Rows are points. Before rounding, the points of a table are all equally far from one centre. They may lie mostly on one side of it. Where is the centre, to within rounding?

Points, 9 rows:
[[-21 -32  24]
 [ 70 -42  -9]
 [ 24 -55 -52]
 [ -9 -50  11]
 [ 48 -56 -33]
 [ 81  14 -52]
 [ 26 -59   7]
 [ 54 -39 -59]
 [ 19 -63 -16]]
Centre: [ 21   6 -18]

Points (14 x 8):
[[  1  83 -70 -24 -38  10 -12 -30]
 [ 17  34  48 -33 -10  12 -22  23]
 [ -7  85  44   8 -39  -7 -59  30]
 [-14  74  80 -26 -30   8 -25 -21]
 [-48  77  28 -63 -21  21   8 -13]
 [ -9  70  36 -34 -24   2 -30  47]
 [ 23  60  55   5 -31  16  20  28]
 [  9  99  14 -30  -2   5 -21  34]
 [-63  87  21 -19 -59  29  -4  31]
 [-28 118  47 -24 -35  25  12 -11]
 [ -2  71  13 -47 -92  31 -28 -27]
 [-16  76  50 -54 -21  26 -36   5]
 [-42  25  46  -8 -20  51 -55 -19]
 [  7 108  11 -12 -50  15 -72 -29]]
Centre: [-15  59   3   4 -32  14 -13 -17]

Points:
[[  26   73   18   35   -5  -24  -16   62  -18  -87   45  -49]
 [ -10   40    7   18  -58  -52  -70   26   13  -78   27   -2]
 [ -13   42   37   62  -47  -55  -17   43  -13  -63   71  -14]
 [  17   25   14   37  -53  -16  -31   -9   16  -85   67  -36]
 [ -19   63   28   71  -55    5    9   42   -7  -42   57  -27]
 [  13   33  -17   17   14  -75    9  -10    3  -42   53   23]
 [  17   71   26   45  -43  -54  -25   12    3  -63   53  -15]
 [ -37   34   20   18  -58  -29  -42   77   27  -79    4  -17]
 [  30   55   12   43  -35  -19  -21   26    4  -83   62  -58]
 [   9   32   19  -17  -35  -58  -18   18   31  -82   40   36]
 [ -19   44   11  -22  -10  -61   -2   35   -1 -104    1    5]
 [ -46   70   35   53   -4  -44  -46   27   41  -64  101   -2]
 [ -44   25    9   42  -51  -62  -36   37   18  -94   57   -5]
 [ -32   54   41    9  -26  -73  -17   40  -18  -98   55  -25]
 [  -2   16  -25  -10  -53  -39    0   -3   34  -77   38   16]
 [ -53   47   67   18  -37  -45  -55   58   -4  -59   14   -5]
 [  25   59   -3   29   -7  -31  -21   52  -13  -95   22  -52]
 [   7   12   45   13  -38  -68   -2   54    3  -33   12  -18]]
Centre: [-30  30   8   3   7  -4 -22  31   9 -40  50 -14]

Points, 29 rows:
[[ -34   45  -32   11   54  -10  -29  -30  -30   18  -15  -82  -39  -51
    23  -27   19   50   26   16  -72   92   48  -46]
 [ -13   61   22    6   65   20  -38  -20  -35   31  -37  -65   42  -61
   -16  -42  -30   61   12    9  -62   72   25   28]
 [  48   -9  -36  -21   57   32  -18   32   -3  -20   -6    1  -11    3
    31  -34   42   64   -6   -2  -13  -12  -79  -33]
 [ -21   34   21    4   11   -5  -21   10   19   15    9  -54   10  -54
   -42   12   -6  107   69   45  -86   53   57  -13]
 [ -16   20  -19   17   63  -37  -15   35    1   16  -62  -61   23  -70
    -1  -19  -27  100   14   62  -63   67   -9   10]
 [  -9   53   11    7   47  -44    4   21  -37   18  -55  -87   -8  -26
    -5   -1   46   87   42   79  -44   35    6  -52]
 [ -93    2   29  -26   40    0  -34  -13   -7   23  -12  -45   48  -61
    -4  -38   -2   52   17   40  -46   51   37   -9]
 [ -44   42   -6   14   20    9  -21   -8   16   23  -88  -75    5  -47
   -30  -34  -34   97   27   47   26   50   -6  -24]
 [  -7    4  -38   -8   62   25  -45  -26    4    8  -68  -73   28  -25
   -47  -31   22  104  -11   25  -13   60   51   13]
 [ -13   71  -13    8   13   55  -35   10    0   43  -43  -99   -6  -19
    10  -12  -13   44   -3   64  -70   30   27    8]
 [   8   33  -20   28   81   -2   12   23   -4    4  -10  -93   10  -67
   -16  -14   11   76    6   68  -26   93   31  -47]
 [ -19   20   42   25   26  -47  -30  -22  -32   67  -57  -36    9  -32
     7   30  -12   42    6   29   30   84   26  -85]
 [   6   32  -55   -8   19  -87  -39   31  -57   51  -47  -75  -17  -31
    -7  -21    7   77   28   21  -56    7    1  -10]
 [  14   -5   29   12   62  -17  -31   30  -29   64  -38  -44   -1    9
   -18    3   12   81   25   50  -52   85   42    5]
 [ -27  -27   34   31   39    1  -22  -18  -65    8  -50  -78   28  -50
   -15  -25  -23   94   21   19  -34   90   16  -20]
 [   2   74    8   22   41  -29   -4    6   12   71  -42  -99   14  -21
    -7  -15   -2   95   49   25  -17   83    9  -16]
 [   5   55  -14  -24   28  -32   -5   19  -47   32  -59  -83  -15  -84
   -13  -18   40    6   72   20  -83   34   24  -12]
 [ -18   47  -47   18   15  -34  -63   49   -7   83  -54  -67   -1   -8
    -4    3   29   81   17  -10  -57   62   -3   -7]
 [  45   34   30  -33   -7    6  -20   33  -40   12  -60  -27   32   -8
   -30   25   38  104   45   25  -25  109  -27  -21]
 [ -43   63   14   44   35   25  -26   36  -19   33  -22  -99  -24  -40
     1  -37   14   86   27   -3    3   58   34  -10]
 [ -27   30  -29   12   75  -29  -28  -11  -22   19  -54  -73  -16  -38
     8    0    3   71   54   39    8   96   41  -41]
 [ -11   63  -46   -2   19  -24  -21   15  -17   50  -37    6  -10  -25
    31    5    3   85   90   37   -3   33   -3  -28]
 [ -39   85  -40   18   55   -3  -24   19  -10  -51  -45  -55  -12  -40
   -17    0  -10   79   60   14  -44   52   61    6]
 [   4   27  -33   60   21  -25    6   -6   12   52  -41  -83   63  -66
   -31  -38   31   91   29    1  -71   46  -10  -15]
 [ -55   54   -1    8   45  -28   -5   29   -2    5  -17  -67  -38  -63
   -60  -13   23   80  -15   75  -26    4   26   -6]
 [ -30  103   -3  -23   44  -20   13   49  -16   24  -33  -73  -18  -54
   -39   17   -5   72   33   61  -22   48   25    1]
 [ -11   42   37   35   40   18  -15   46  -57   41  -58  -81  -26  -76
     2   -5   -7   90    3   14  -49   63  -18  -31]
 [  -7   29   13   39   48   15  -33   12  -24   16  -56 -100  -15  -60
   -31    8   63   48   43   26  -11   52   59   21]
 [   7   77  -18  -11   60  -14  -27   35    3   36  -14  -70  -13  -33
   -31  -33  -38  121   50   -2   -8   44   -2    3]]
Centre: [ 12  17  -1  -7   5 -14   4   3   6  -9 -26 -36   4 -28  -9  10   1  33
  -4 -16 -24  31   7 -23]

Points:
[[ -40   11  -16   93    8  -10  -72  -27   -1   16   -1  -23  -10  -32
    -3   40  -23  -26   75   39   72   61  -49    5]
 [  -3    4  -48   70   -5    4  -56  -37   46   14  -89  -32   17    6
   -15    2  -35  -25   38  -16   39   28  -31  -57]
 [  -4  -18  -42   61   30   39  -78   33  -29  -24   -8   27  -36   52
    23    4  -69  -69   41   17   64  -14   -2   51]
 [  18   31  -69   82   66   -7 -119  -13   -1  -16   -3  -25   -9   -8
   -14   -9  -40  -24   38   39   33   12   -9  -29]
 [  36   49   -3   77   16  -27  -97   23  -10   11   51  -17   25   -1
    12   82  -28  -10   85   13   25   -3   16    7]
 [ -15   37  -13   87   39   32  -33    2  -15   -6  -22  -17  -21  -11
   -28   52  -48  -77   67  -22   45   17   -9  -29]
 [ -32    1  -25   70   13   34  -48  -55  -26  -37   41    9  -54    5
    -3   51  -50  -37   32  -36   78    9   13  -22]
 [ -20   20  -74   61   28  -32  -76    0   -5   41  -32  -34  -52    8
   -35   31  -27  -69   52   23   12    2   -4   -9]
 [   0   -8  -25   63   38  -10  -95   40   13   20   17  -24  -11    5
   -10   44  -63  -13   96   55   27   -5   -6  -12]
 [ -26  -16  -55   54   72  -15  -87   14  -19   -6   15   -4  -21    2
     1   50  -26  -53   69  -11   42   26   12  -19]
 [  72   20  -11   32   44   -5  -80   -5   33   41  -13  -20    8   28
   -14   45  -82  -46   38   -8   43  -12   -1  -16]
 [  12   25  -14   41   45  -11 -121   -3  -21   -4  -13   -2    1   13
    -4   50  -54  -63   67  -47   57   40  -25    1]
 [   7   38  -29   90   61    2  -50   62   32   -9  -21  -16    2   -8
   -38   55  -24  -27   48  -28   30   12    3  -14]
 [   5    7  -43   54   58    1  -74   27   -6    2   11   18   12  -28
   -10   25  -55   -3   71  -13   43  -11  -26  -53]
 [  44    3  -41   56   14  -59  -52    8  -12    8    3  -51  -13    2
   -15   -1  -73  -55   63   22   62    8  -32  -24]
 [  11   61   15   77   38  -26  -89   18   43   11  -22    5    2  -20
   -10   57  -47  -56   55  -40   22    8   -6  -22]
 [ -21    5  -49   86   25   22  -58    4  -10   22  -17   -4   22  -10
   -37   25  -54  -17   76  -37   28   24   39  -24]
 [  37  -10   34   62   55    2  -95   15   16    9   38  -29  -68    1
     5   31  -53  -43   44   11   14   27    8  -16]
 [  14  -25   13   79   23  -22  -45   11   -5  -39  -21   -4  -55   -7
    -2    4  -75  -47   67   23   44  -45   -7   -5]
 [  -4   42  -44  100   24   -4  -74   11    5    3    3  -26  -70   -2
    -3   41  -53  -19   27   14   37   32  -42  -57]
 [  15   80  -11   73   21  -51  -77  -12   11   13   11  -12  -26   -4
    11   -1  -49  -44   76   -5   42  -14   50  -10]
 [  10  -18  -13  100   40    0  -77  -10  -18   -1    7   15  -14   17
    10  -18  -84  -35   81  -38   16   10   14   21]
 [ -38   53  -34  108   31  -15  -89   12   11   46   25    5  -49    1
   -18    5   -8  -61   33   39   28   12   35   18]
 [ -45    5   15  108   16   -1 -114   -8   -7    7   23   29  -29  -30
    -3   33  -62  -28   64   12   23   15   -9  -10]
 [ -38  -18  -12  108   31   -9  -95    2  -10   11   31   -1  -37   -2
   -12   -1  -27  -21   84   49   48   20   21   -8]
 [  14   13   41   43   49  -10  -99   38   18    9  -26  -14    6   12
    12   11  -63  -19   84  -22   -6   60   -6  -16]
 [ -19   -6  -16   54   36   -5  -83   -1   14   49  -39    2    3   -5
    10   16  -58  -11   40  -55   23  -11   10  -24]
 [ -24    9  -12   55   53   10 -112   -4  -24   -6  -44    3  -14   54
   -22   33  -58  -15   18  -25   63   -4   11  -31]]
Centre: [  7  19 -10  32 -27   0 -48  -6  14 -24  12  20   2  37  -9   9  -5 -27
  20  19   7  23 -10   3]

Points, 30 rows:
[[ -38   15   95    6   60    2   -4  -39  -10    8   19   21  -60   51
    68  -91  -77    7  -53   15  -41    2  -20  -10]
 [  43   53   -3   67   38    3   23   38   12  -64   20   15  -66   24
    77  -56  -47   22  -25   25   27   20   11    1]
 [   2    9   32   13   57  -19    2  -11   57   34   19   16  -37  -24
    82 -113  -26   45   -3    0  -12   13   38   35]
 [  10   41   95    3   49    9   16   26    3  -11   29    5  -50  -29
    63  -79  -59   64   21  -11  -46  -35  -24   -4]
 [   8   47   79   54   50  -22  -11  -24  -46   17  -22   60  -33    2
    47  -94  -77   11  -21  -43  -29   -2   -1   -6]
 [  -8  -14   43   57   42   24  -33  -22  -21  -44   22   37  -67    3
    68  -65  -78   -2  -40   32  -52   44  -12    1]
 [  11   62   61   62   36   -6   19  -18  -23  -22   29   42  -50   43
    38  -48  -54   11   -3   39  -14   42   20  -24]
 [ -21   41   78    9   -5    0    5    4  -24  -54  -44   25  -41   10
    65  -80  -43   24  -16   30  -61   49   40   23]
 [  14   18   89   38   53    0   24    1    6  -13   42   64  -49   25
    68  -61  -82   29  -26   13  -17   28   12  -11]
 [ -13   62   45   10   10   -2   17  -24   14  -30   -2   41  -57  -16
   102  -73  -78   19  -73   70  -29    8   11   40]
 [ -24   13   85   21   10   37  -16   24   30  -39   56   59  -51   -1
    79  -82  -55   13  -38    5  -18   -1  -20   -6]
 [ -12    8   71  -17   48   30  -55   19   38   -3   12   32  -35   -2
    73  -74  -41   37  -29   48   -1  -32   48  -53]
 [  -9   12   93   10   72  -18   35    4    2  -27   45   14  -74   33
   104  -63  -61   27  -33   -5   -4  -38   -7  -32]
 [ -18    2   74   39   26   23   -2  -32   15   24   63   28  -54   22
    44  -14  -96    3   35   17   -3   18   15   29]
 [ -13   70   51   10   64  -30   -5  -31   -9    2  -15   36  -22    9
    94  -61 -115   50  -70   46  -13  -40    5    2]
 [   7   26   95   30   51  -16   18  -27    9  -51   32   46  -48   21
    84  -69  -65   21   -8   31  -31  -16   15  -14]
 [ -21   18   45   77   67  -28   24  -17   39  -40   37   23  -34   -9
    64  -85  -85   30  -34   -9    5  -17    2    6]
 [ -11   25   66  -36  -19   16  -17  -31  -29  -64   44   12  -71  -12
    64  -92  -92    2  -35    4  -41   25   40   17]
 [  -7   37  121   43   25  -14   30   15    6  -11   13   21  -55  -11
    71  -58  -68  -38   -8    7  -19  -40  -28    6]
 [  34   40   22   29   42   12   62  -41   12  -35   25   46  -18   34
    59  -33  -47   42  -25   -2  -48   14   41    7]
 [ -51   69   94   -5   30  -13    3   34   -3  -34  -20   37  -87  -63
    55  -89  -42   12  -50    6   -3  -35  -13    0]
 [  -3   61   43   45   48   11   20  -26   52  -10   16   -6  -37   12
   102  -81  -37   64  -26   18   -3  -41   -9   34]
 [ -32    4  -15   40   21  -35   17  -15  -11   -6   62   39 -106  -46
    43  -82  -57   12  -40   -4  -23  -24   38  -23]
 [  15   33   99   40   56   10  -10  -12   47  -15    2    7  -12   10
    27  -78  -48   31  -78  -17  -31    0    0  -10]
 [   3   55   25  -38   63  -25   36  -21   39   10    0  -31  -50  -20
    55  -96 -109   23    7  -36  -19   21  -23   23]
 [   7   84   78   -9   62  -32   43   -5   36    9  -11   27  -58   25
    56  -51  -24   62  -61   13  -22   -2   42    8]
 [ -40   36   77    1   42    7  -16   -3   21  -20  -11   12  -20   28
    99  -65  -65   12  -84   41  -66  -20  -29   40]
 [ -47   63  101   19  -33   -2   37    3   17  -42  -35   27  -62  -11
    60  -38  -48   27  -15   22  -10  -62    1   21]
 [ -19   66   40   38  -14   25  -15  -28   14    4   47   46  -56   30
    78  -91  -17   54  -35   -4  -25    6   29   17]
 [   8    8   94   28   33   -9    9  -10   -2  -49   -9   51  -46    1
   109  -85  -68    1  -13   -5  -30  -27  -36   -3]]
Centre: [-15  25  17 -13  24 -12 -18   1 -10  -9  -4   3 -45  -1  47 -21 -46   9
 -27 -11   1 -13   5  14]
